Each point is reached from the start by the listed moves, each made 0, 1 or 2 times, or once backwards (-1), plus a little noise. Is the number of moves made odd or even? Then give how often each move was made.

Moves:
(1): 13 -23 -10
(2): 34 20 -1
(3): 5 -7 24
Start: -12 -8 0
Points:
19 21 60 -> even (-1, 1, 2)
-30 22 -13 -> even (-1, 0, -1)
-26 -56 15 -> odd (1, -1, 1)
15 24 -24 -> even (0, 1, -1)
-6 -24 -35 -> even (1, 0, -1)

Moves:
(1): 16 -2 3 11 1 -2 -4 6 -8 -6 6 -1
(2): -1 9 -6 -2 9 0 2 5 16 0 0 -3
(3): -3 10 16 4 16 -2 4 -9 5 10 -2 -5
(4): 3 -3 -1 13 0 -10 2 -3 2 -2 -3 -5
(5): -5 -7 -4 -24 11 -5 15 5 1 7 3 -1
(6): -5 -2 5 12 14 9 3 -4 -3 5 -6 0
(7): -3 6 -9 3 -14 -2 11 0 -1 5 0 12
(8): 0 -8 2 -3 -9 -1 11 16 -2 16 -4 -2
(9): -3 -3 10 -2 11 -9 1 -3 13 -2 -3 7
(10): 7 -2 -5 0 0 -2 0 -3 1 9 -4 2
(11): -9 -7 -2 5 0 -5 6 0 6 15 5 1
Start: -12 5 4 2 12 10 -4 -6 5 -14 8 -3
Points:
-1 -23 7 8 45 -19 -4 -31 8 -45 -11 11 -> odd (0, -1, -1, 2, 1, 1, 0, -1, 2, 1, -1)
27 -14 -3 54 -1 -6 -36 -3 -2 -40 4 -19 -> odd (1, 0, -1, 2, -1, 0, -1, 0, 0, 1, 0)
5 -5 -4 -12 40 -3 14 6 24 -24 -2 22 -> even (1, 1, -1, 0, 1, 1, 1, 0, 2, 1, -1)
-44 -20 8 -36 60 27 15 15 30 12 -8 -3 -> even (-1, 1, -1, -1, 1, 2, -1, 1, 1, 0, 0)

Moves:
(1): 8 -4 3 3 -3 0 -3 -1 2 4 1 -4 3 1 -1 2 -1 5 2 1 1
(2): 10 2 -4 8 8 2 -3 -2 -9 -1 2 3 1 2 -2 4 4 1 7 -3 -1
(3): 2 6 6 -2 4 -5 5 -1 1 3 -4 0 0 0 -4 -1 0 -2 -2 -4 -5
(4): -5 2 -1 10 2 -4 7 8 6 5 3 -1 -5 7 -5 1 3 2 -5 1 -2
(5): 3 -3 -2 2 7 -8 6 -6 2 -2 3 0 -1 2 5 7 0 -2 4 -2 1
(6): 3 0 7 7 5 14 4 2 1 2 5 0 3 -3 4 6 2 1 -7 -1 6
(7): 2 4 0 2 -3 -5 3 4 -1 -1 6 -6 6 3 0 1 -1 -3 3 1 1
(8): 3 -2 5 -8 12 5 -2 10 2 -8 3 0 -1 4 3 -5 -4 1 3 -1 -8
(9): 3 5 -5 3 -3 3 -3 -3 8 1 -2 -1 0 0 -5 0 -7 -7 -1 1 -5
(10): -1 6 -6 -4 -4 5 -3 -1 5 9 2 8 -1 -2 2 3 8 -2 8 2 3
(11): 1 1 -2 -5 0 -2 3 -6 0 0 8 0 4 3 4 -4 7 6 -7 0 -1
(12): 4 2 5 -1 -1 1 1 -2 4 -5 -1 12 5 -3 -4 -1 1 -1 -1 -2 4
(13): 2 1 4 7 4 -8 -9 -2 -4 3 1 3 4 2 3 -11 -2 -2 -1 -2 -1
(14): -1 3 6 -8 -1 9 1 -1 3 0 -3 2 0 16 1 5 5 -3 5 0 2
(15): 4 4 1 5 -8 -2 2 1 4 -4 -7 3 -2 -1 7 -4 4 -1 -3 1 0
(16): -1 -1 1 -2 3 -5 -8 1 -1 -3 -2 2 9 -1 1 5 1 1 0 -4 -2
(17): 5 -8 -1 -3 4 -2 0 0 0 2 -7 -3 -3 -4 -1 -3 8 -6 0 1 4
(18): 2 -1 -4 0 4 -1 7 -6 4 2 -5 -3 6 6 2 -5 2 5 4 3 1
(19): -5 0 5 0 -1 -2 -7 -2 1 -6 5 -3 -4 -3 -3 0 5 0 11 1 -4
(20): 1 4 -2 -6 5 -6 -3 1 -1 -4 -4 1 1 -1 -4 7 -3 6 -5 14 4
Start: -1 4 -13 -6 -8 -3 -2 4 5 1 9 1 1 2 4 3 4 -2 1 -4 -9
Points:
21 20 -8 0 -29 13 3 32 52 18 -31 31 -5 6 -31 22 19 -34 -16 -5 -3 -> odd (1, 0, 1, 2, -1, 0, 0, 0, 2, 1, -1, 2, -1, 1, 1, 1, 2, -1, -1, 0)
6 14 -20 -33 -10 -17 7 31 60 -18 -20 33 -8 -3 7 1 25 -39 19 2 -11 -> even (-1, -1, 0, 1, 1, -1, 1, 2, 1, 2, -1, 2, -1, 0, 2, 1, 2, 0, 0, 0)
15 33 9 -18 16 -27 -6 2 35 -44 -13 26 -19 10 -38 28 -1 -13 8 9 -36 -> odd (0, 1, 2, 1, 1, -1, -1, 1, 2, -1, 0, 2, -1, 1, 1, 0, 0, -1, 2, 2)
